Each row is a point. Each table stands for the endless flat space through its points: a line for two points, a plane for three, and so on. Write the one point that lies in both, or say that there is none.

First (2 x 3):
[[ 0.12  1.09  0.16]
 [-0.12  1.01  0.25]]
Second (2 x 3):
[[-1.26  1.57  1.39]
 [-0.38  0.61  0.11]]
They share: [-0.60  0.85  0.43]

First (3 x 4):
[[ 1.11 -0.80  0.56  0.36]
 [ 0.57 -0.18 -0.05  0.63]
 [ 1.53 -1.56  0.69 -0.50]]
Second (2 x 4):
[[ 1.26 -0.96  0.12  0.94]
 [ 1.32 -1.00  0.64  0.56]]
They share: [ 1.35 -1.02  0.90  0.37]

First (3 x 8):
[[-0.44 -0.18  1.12  0.99 -0.69  1.82  1.62 -0.26]
 [-1.26 -0.83  1.25  1.34 -1.31  2.24  1.97 -0.15]
 [ 0.40 -0.04  2.50 -0.63  0.63  0.66  2.08 -1.64]]
Second (4 x 8):
[[-1.15 -0.15  3.26  0.36 -1.06  0.72  1.43 -1.30]
 [-1.58 -0.65  3.04  2.14 -0.84  1.33  3.11 -0.08]
 [-0.64  0.75  2.59  0.01  0.03  0.85  0.95 -1.04]
 [ 0.50 -0.81  0.90  0.88 -2.10  2.57  1.83 -0.24]]
They share: no point

First (4 x 9):
[[ 0.86 -1.50  0.69  3.07  3.07 -0.42  1.46 -1.52  0.64]
 [ 0.50  0.64 -1.11 -1.01 -0.45 -0.15 -0.19 -2.19 -1.79]
 [ 0.32  0.27 -0.39 -0.03  0.43 -0.43  0.26 -2.15 -1.13]
 [-1.39  0.19 -0.39  0.95  1.40 -2.59  1.26 -1.82 -1.32]]
Second (4 x 9):
[[ 2.50 -0.11  0.47  1.63  3.62 -0.21  2.78 -2.32 -0.86]
 [ 0.19 -1.87  0.02  0.97  0.75  0.24  1.10 -1.96  0.84]
 [ 0.21  0.66 -0.68  1.12  1.50 -0.84  0.24 -1.46 -0.64]
 [ 0.70  1.64 -0.49  1.24  2.25 -0.75  0.68 -1.54 -1.02]]
They share: no point

First (2 x 11):
[[-0.70 -0.34 -1.95 -0.18  1.34  1.25  0.12  0.29 -0.91  1.55  0.95]
 [-1.00 -1.08 -1.67  0.50  0.70  0.91 -0.32  0.85 -0.13  1.19  0.91]]
Second (4 x 11):
[[-1.80 -1.75 -1.92  1.57  0.99  0.09 -0.97  2.54  0.35  1.95 -1.04]
 [-1.33 -1.32 -1.14  0.81  1.63 -0.61 -1.42  2.17  1.42  1.16 -0.22]
 [-0.85 -2.67 -2.81  1.38  0.42  0.98 -1.26  1.18 -0.88  1.88 -0.06]
 [-1.23 -0.68 -0.60  0.37  0.73  0.21 -0.42  1.20  1.32  0.39  1.39]]
They share: [-1.15 -1.45 -1.53  0.84  0.38  0.74 -0.54  1.13  0.26  1.01  0.89]
